Each row is a point. Any point is a mix of the corners, with weights that add up to 1. It lies inside the corners' shape when no weight is negative. Is each point inside? If not, which corners have a negative weight?

Corners:
(1): [-30  20]
(2): [-6 -3]
(3): [59 17]
Points:
[37 20] => outside (2)
[33 14] => inside
[25 17] => inside
[-5 18] => inside
[60 14] => outside (1)
[-4 -1] => inside
[45 11] => outside (1)
[10 22] => outside (2)
[ 2 22] => outside (2)

Corners:
(1): [-17  33  21 -15]
(2): [ 54 -44 -26 -19]
(3): [ 50 -13 -46  -5]
(4): [-35  11   0 -17]
(5): [-28  16  17  14]
Points:
[-18  11   5   2] => inside
[ 44 -35 -22 -17] => inside
[ 32  -7 -33  -6] => inside
[ 36 -17 -20  -7] => outside (4)

Corners:
(1): [ 43 -12  -2  30  12  32 -11  22  23]
(2): [ 84 -45  -9  22  40  21 -56  11 -59]
(3): [-17   3  37  -4 -11 -12 -51 -32 -18]
(4): [-13  11 -32 -26  28  20   6  -1   3]
(5): [ -3   0  -9  13 -49   8   1  92 -36]
(6): [ -9 -21  -5   3  16 -41   2  -2  24]
(7): [ 15   9 -12   9  -1 -20  32 -11 -12]
(8): [-14 -17  56 -51  41  12  27   1  14]
(9): [-29 -74  14 -78 -19 -19   8 -26  -2]
(10): [ 10   2  37 -38 -41 -40 -31  22  22]
Points:
[ -4  -3  -9 -10  -8   7  -1  31 -12] => inside
[ 13 -10 -11  -5  -1  -1  10  23 -10] => outside (3)
[23  4  4 16  9  1 -7 14 -5] => outside (9)
[  6  -8   6 -14  -9 -19   4   0  -1] => inside

Corners:
(1): [-40 -14 -15  51 -32  34  32   8 -22   9  24 -30]
(2): [ 24  -7   7   8  -9 -61   0 -14  -4   5  30  14]
(3): [  0  65  13 -25 -21  40 -12 -59  -2   4  -5  25]
(4): [ 47 -83 -34 -30  -6 -30   3 -43  51  11  35  12]
(5): [ 24 -15 -39 -22  18   2  48  51  -6   8   9   2]
(6): [ 14  30  46  16 -11 -17  67   1 -55  27  26 -32]
(7): [ 12  -7  49  -8   2  -5 -16  -9   0  33   7  27]
(8): [ -2  -9  20  -2  12 -23  14   7  10  18  47 -16]
(9): [  3 -34 -16 -41  11   4 -63  30 -57 -40   1   1]
(10): [-36 -21   3  10 -23  -4   1 -11   6 -17 -14 -21]
(11): [ 19   5   4 -44 -53  13  16  61   7  10   3  -4]
(12): [ 49 -10  28  -6  47   7  13   1 -11 -18  43  21]
(13): [ 46  23  60  -4  -1 -62 -49  -3   0  13  -8 -67]
Points:
[  2  38  47  10  -7 -13 -32 -24 -31  -3  -8 -15] => outside (4, 5, 8, 11)
[ 13   5   4 -12   1   1  15   3  -6   6  16   0] => inside
[  9 -14   3  -9   1   5  18   9  -4   3  29   9] => outside (13)
[  1  -1  10   4  -9   2  23   6 -15   1  16 -26] => outside (2, 7)

Corners:
(1): [-39 -51 -18  11  22 -26 -48  21   2 -31  -4  -2   5 -22   1 -36 -39 -31]
(2): [ 52  52 -48 -25  -9 -47  12 -28  62 -22  16 -12   7  59  18  37  -2  33]
(3): [-12  18  10  12  31 -34 -15 -43 -31   4  -7   8  38 -20   0  -6 -43 -78]
(4): [ 50   3  18  31 -36 -42  67  -7 -42 -12   1 -30  39  83 -32 -14  23  28]
(5): [-10  -8  14 -30  76 -19 -32  28  26   1 -30   9 -21 -36  38  41 -19  51]
(6): [-25 -68  33  -6 -17 -17 -15 -37 -31  -7 -37 -24  40 -12   2 -11  11 -58]
(7): [ -5 -21 -11 -17  15 -25  39 -21 -21 -18   3 -16  54  52 -15 -47  13  -8]
(8): [-31 -19  12 -43  56 -36 -38  30  15  -5 -45   5 -23 -43  44 -17 -27 -80]
(9): [  6  51 -35 -21 -36 -16  -1 -33  40  20   1   0 -36  14  17 -14  21  44]
(10): [ 58  -6 -51 -15 -37 -38  35 -27 -28  -5 -11 -25  -3  25   4  -1 -10  37]
(11): [-20 -10  26 -15  42  44 -15  46  12 -14 -11  27 -24  13  58 -23 -59  25]
(12): [ 20   1  -7 -34  17  -7 -32  17  17  -4 -34 -47  37 -36  36 -54 -22 -25]
(13): [ 20  29 -62 -53 -32  -1 -18  12  15 -10   5  -1  16  41 -23  35  19  18]
(14): [-28  -2  35 -36  24  11 -24  52  19 -16  31  24 -37 -40  67 -19 -43  39]
(15): [ 22  -5   9 -20 -24 -26  14 -36 -37  -4  13 -68  11  57 -42 -24 -10  -5]
(16): [ 77   7  -1 -11 -15 -38 -18 -46 -23 -36 -11  10  11  33 -38 -14  31  19]
(17): [  3 -22 -30  11   1   2  39 -47 -15 -42 -16 -24   7  -6 -39 -14  21 -44]
(18): [ 77 -14 -19 -27 -33 -18  42 -21  51  38  13   2  -1  30 -32  -1  18  42]
(19): [ -7  -6   2 -20 -46 -42  24  -8  -2 -26 -32   1  25  -6 -28 -26 -50   1]
Points:
[-12  -6  -8 -20   6 -18 -12 -13  -6 -20  -5  -3  -6  -1   6  -6 -21  -8] => outside (4, 12, 18)
[ 17 -12   2  -7   8 -20   7 -11   1  -6  -5 -12   3  12   3 -17  -5   2] => outside (13, 19)
[  4  -8 -22 -27  -9 -28  17  -3  14  -4  -3 -15   3  22  -5   5  11  18] => outside (3, 11, 12, 16)
[ -1  -3   7 -17  10 -13  -9  -3   2 -12  -4  -2   9   3   8 -15 -12  -7] => outside (10)
[  0 -16 -11 -18   5 -16   4   4   6 -11  -6 -11  10   3   4  -7 -18 -11] => outside (9, 16)
[ 20   2 -12 -25  -8 -23  -9 -17   4 -12  -5  -3  11  12  -5  -8 -12  13] => outside (4, 8, 17)
[  8  -6 -10 -14   0 -14  -1 -13   2 -13 -14 -12   6   2   2 -16  -5  -8] => inside
[ 10   1  -6 -32   9 -23 -32   6  17  -5 -15   4 -14 -13  23  -2 -21   1] => outside (4, 7, 17)
[ 13   5 -22 -17   2 -26  11  -8  11  -6 -10 -16  10  15  -2  -8 -14  -5] => outside (6, 14, 16)

Corners:
(1): [-42 -15  25 -30  46 -19  12  23  14   2  -9 -35  55   2  -2  65 -13  -6
   5 -27]
(2): [-46  16  34 -30  26 -16  10  37  -8 -33 -47 -18  20  20  19  -2 -34 -16
 -34  -7]
(3): [-48 -51  -6 -20  33 -38 -13 -36  10 -25  54 -35  22  26  -1  16 -27  -9
 -46 -11]
(4): [ 18  57 -38  12 -42   8 -15 -26 -28 -23  19  27 -69  -5 -20 -13  32  -1
  35 -16]
(5): [ 25   0 -38  33 -50  38 -53 -52   7  -6  23  29 -14 -38  -5 -21  42 -32
  39 -23]
(6): [-18  27  42 -90   8 -23  23  40  51 -16 -37 -25  49  19  15  24 -26 -15
   9 -12]
(7): [-36  10   6  -8 -28 -59   2  12 -12 -40 -15  12  19  41   1   3  10  -6
 -18  -6]
(8): [-54 -22  51 -43  17 -60  -4  22  11   8 -17   7   5  27  31  15 -14   8
 -31  -4]
(9): [-15 -33  42 -74  -7 -41  42  11  12 -49 -28 -17  -5   7  -4  -7  11 -20
 -39  15]
(10): [ -8   7 -38  31 -37  -1  19 -26   2 -34 -20  32 -27  24  48 -25  34  20
  45 -29]
(11): [ 26  26 -31  57   8  18 -29 -32  32 -17  -5   9 -79  34 -15  -8  73  47
   7  19]
(12): [-50  80 -28  36 -41   1   0 -10  16 -35 -19  50 -33  -5  43 -35  57  64
  -5 -18]
(13): [-13 -19  18  61   8  30 -29  -2  26  19  36  15  20  29  23  49 -36  12
   0 -42]
(14): [ -8  22  13 -58 -16 -10 -20  15  -2 -58 -45 -26 -19  -7 -25  56 -41 -12
  24  42]
(15): [ 15  25 -66  47 -55  15 -24 -18  15  15  19  15 -20 -18 -10 -16  -6  26
  17 -14]
(16): [-18  11  32 -76  23 -36  25  -2  -2 -15 -40  -6  23   7   1  58 -46 -28
  -8  49]
(17): [  2 -18  14  36  43 -28 -45   5  30  13  45 -20  23  16  43  41 -24  50
 -60 -31]
(18): [ 22 -12  -9  47 -29  38 -11 -31  28   5  50 -15  -6  -8  24 -35  57  17
  36   1]
(19): [ 16  -1   2 -64 -49  29 -31  -5   7   9  -9 -38  -7   6   4  31  13 -14
  -2  19]
(20): [ -2   6 -19  28  12  36 -17 -20   5 -10  36  45  12   4  17 -33  44  67
  19 -16]
(21): [ 29  29  38 -32 -33  28 -34 -41   8  -1 -47 -32 -13 -20 -30  20  -5  10
  21  30]
Points:
[-12   2  -4  -2 -15  -7  -7  -3  16 -15  -4  -4  -3   8  13   9   3   5
   2  -3] => outside (4, 20, 21)
[ -5   6   0  -8  -2  -1  -3 -10  12 -13   2  -8  -7   4  12   3  12  15
   5   0] => outside (5, 7, 13)
[ -9  10  -5   2 -11  -2 -15 -12   9 -13   3   4  -2   5   7   6   8   7
   7  -6] => outside (9)
[ -1   6   1  -7 -12   3 -14 -11  14 -12   0  -4 -12   6   8   7   3  10
   0   2] => outside (1, 7)
[-15  10   9 -12 -17  -9  -7   1  23 -20 -16  -8  -1  11  14   1   1   7
  -8  -5] => outside (1, 4, 16, 20)
[-13   3   6 -20   0 -17 -15  -9   2 -18  -7 -15   0   4 -12  40 -28 -11
 -19  10] => outside (6, 8, 10, 18, 20)
[ -7  14  14 -20 -13 -11  -2  -3  11 -13 -19  -5  -4   8   6  25  11   0
  10   4] => outside (2, 3, 15, 20)
[-13  16   0   1  -7 -10 -10  -4  13 -11  -7  -2  -1  10   6  14  -8   5
   1  -7] => outside (9, 19, 20)
